Each row of a before or after table is a point. The points were changed in one or more steps. Then noise was added and the rows were shuffled. The steps act on columns, c1 being the first. Name the steps. A step turns or swaps two columns, mirrors them in a line or flattens them onto one, adds a multiple of one to another, or multiplies or shifts one. Angles are multiples of 10 degrees, from the lower column toward the higher: turns from -170 to 170, lines from 10 to 170 but not 90. Use the fewest steps. Two steps may share a column if one is a turn and the other turns, adds or multiplies; they go together, in the order done. Otherwise the lowest column goes first.

Before, 11 rows:
[[-10.0  -6.8  -2.8]
 [  2.7   2.7   0.5]
 [  2.3   3.7  -2.7]
 [  4.9   1.2   0.3]
 [ -8.4  -2.9  -2.5]
 [  1.3   5.0  -1.1]
 [  1.8   3.5   2.6]
 [ -1.0   4.0   2.5]
 [  3.0   4.8   1.3]
 [ -5.9  -5.7  -0.1]
 [ -7.5  -4.4   0.2]]
After:
[[  2.5  -0.5   1.1]
 [  0.1   0.7   4.3]
 [  0.4  -0.6   2.9]
 [-11.7   0.9  -7.3]
 [ -0.3  -3.5   3.5]
 [ -9.6   2.7  -4.1]
 [ -3.4  -0.5   4.7]
 [  0.6  -1.6   4.8]
 [ -7.5   2.9  -5.2]
 [  0.5  -3.9   1.9]
 [-10.4  -0.5  -4.0]]
Steps: shift c1 by -2.0; mirror c2 and c3 in the line at 60 degrees

Before, 11 rows:
[[ -4.0  -6.4   9.1  -0.5   1.2   1.1   7.3   1.3]
 [  0.6  -2.4  -8.2  -2.9   8.6  -7.2   0.4  -2.8]
 [  2.0   1.2  -1.7  -1.2   2.4  -9.8  -4.1   0.3]
 [ -0.8 -12.0   4.3   4.6  -0.4   0.8   1.3   4.9]
 [ -7.0  -4.4   4.3   5.6  -3.7   3.1   4.7   0.3]
 [  3.0   0.8  -3.9   0.5   7.9  -2.9  -4.1   0.9]
 [  3.8  -1.9   1.3  -2.2   1.2  -1.2   4.4  -4.7]
 [ -4.0 -10.3   8.1   5.3  -1.8   2.5   0.0  -3.8]
 [ -0.9  -5.4  -2.1  -8.0   0.1   1.6   0.1   0.4]
 [  4.1   0.3  -4.3  -2.5   7.4  -1.3  -3.5   1.2]
 [  5.7  -1.2  -6.6   0.2   2.5  -4.7   0.6   0.5]]
After (11 x 8):
[[ -0.5  -9.2  10.5   3.3  -5.1  -0.2   0.1   0.6]
 [  0.9  -1.8  -8.4   1.6   6.3   0.5  -1.6  -1.0]
 [ -5.3  -4.1  -0.6  -0.7  -1.5   1.5   1.9  -3.7]
 [ -2.6  -1.8  -7.7  -3.5   1.4  -0.6  -0.1   1.9]
 [  6.4  -6.4   7.0  -1.6  -8.9   0.2   0.0  -0.6]
 [  0.2  -8.6   5.1  -3.8 -11.7  -1.3  -8.7   4.5]
 [ -1.3   3.4  -4.6  -1.6   8.5  -0.5  -2.3   0.8]
 [ -0.9   3.8  -2.6   0.3   4.2  -1.7  -1.9   3.2]
 [  3.3  -6.7  10.0  -3.2 -11.4   1.7  -8.3  -4.5]
 [ -2.5  -3.4  -4.1   6.8  -5.3   0.0  -4.2   0.0]
 [ -3.5   2.5  -4.9   0.5   7.9  -0.4  -1.4   0.9]]
Steps: turn c1 and c4 by -150 degrees; turn c1 and c3 by 20 degrees; add 1 times c2 to c5; turn c2 and c7 by 50 degrees; flatten c6 and c8 onto the line at 110 degrees

Before, 10 rows:
[[-4.8  5.0 -1.4  0.5 -4.3 -2.2 -6.4 -6.4 -4.4  3.6 -5.0  3.7]
 [-3.2  2.4 -3.2  0.9 -2.8  0.4  1.7  2.9 -4.3 -1.0  2.6  5.9]
 [ 6.2 -0.1  0.2 -4.5  4.0 -5.9  2.4  3.5 -3.2 -3.2  7.5  0.2]
 [-4.5  2.4  0.2  3.4  0.8  2.2 -0.8  2.7 -2.9 -1.7 -3.5 -2.7]
 [-4.4 -0.7  0.0  2.4 -5.9  3.3 -5.2 -1.1  4.2 -4.8  6.8 -6.7]
 [ 6.1  0.8  2.0  5.6 -3.6 -4.3 -3.5 -0.4  4.2 -2.7  0.2  0.4]
 [-4.5 -3.3  3.1  0.0 -3.1 -4.7  0.2 -2.2  5.4  5.7  5.5  4.9]
 [ 3.3  6.7  0.1 -3.3  6.7  5.4 -2.7 -6.3 -4.6 -2.7 -4.7  5.0]
 [-3.3 -1.8 -7.2 -3.1 -1.6  5.3  3.2 -1.0  6.5 -5.2  3.3 -5.0]
 [-5.7 -5.4 -7.3  6.8  5.5 -4.7  5.5 -0.7  6.5 -3.8  4.4  5.3]]
After, 10 rows:
[[ -4.4  -9.8   0.3  -6.9   5.5  -2.4 -17.8  -2.4  -4.6   5.7  -4.8  -3.9]
 [ -6.4  -0.9  -6.4   2.7  -2.7   0.2  -7.3   3.6  -4.4   1.1   2.7   2.2]
 [ -4.5 -10.9  -2.8   1.8  -2.2  -0.7 -11.8  -9.3  -4.4  -4.1  -5.0   4.2]
 [  0.6  -4.3   3.8   6.7  -0.3   4.9  -0.9  -0.9   4.1  -0.7   0.3  -5.9]
 [ -6.3  10.7 -14.6   3.8   7.0   6.1  13.4  -0.6   6.6  -0.3   4.3   4.8]
 [  0.8   2.3   0.3  -4.7  -0.8   6.4  -0.4   2.5  -3.3  -1.4   7.3  -6.2]
 [ -5.6   3.4   6.2   2.2  -4.2  -0.1   9.3  -7.3   5.5  -7.4   5.4   3.6]
 [  2.0  -3.2   0.2   2.0   3.4  -0.7  -6.5   4.6  -3.0   2.7  -3.4   4.8]
 [  5.8  -3.9   0.0   5.9  -5.6   0.7   3.9   2.8   4.1   5.9   6.8   5.6]
 [  4.4   4.8 -14.5  -1.5  -3.7  -0.8   4.1   4.2   6.6   7.5   3.5   4.2]]
Steps: mirror c1 and c12 in the line at 140 degrees; multiply c2 by 3; turn c2 and c7 by -110 degrees; multiply c3 by 2; add -0.3 times c11 to c5; turn c4 and c5 by 30 degrees; turn c6 and c10 by 140 degrees; add 0.7 times c10 to c8
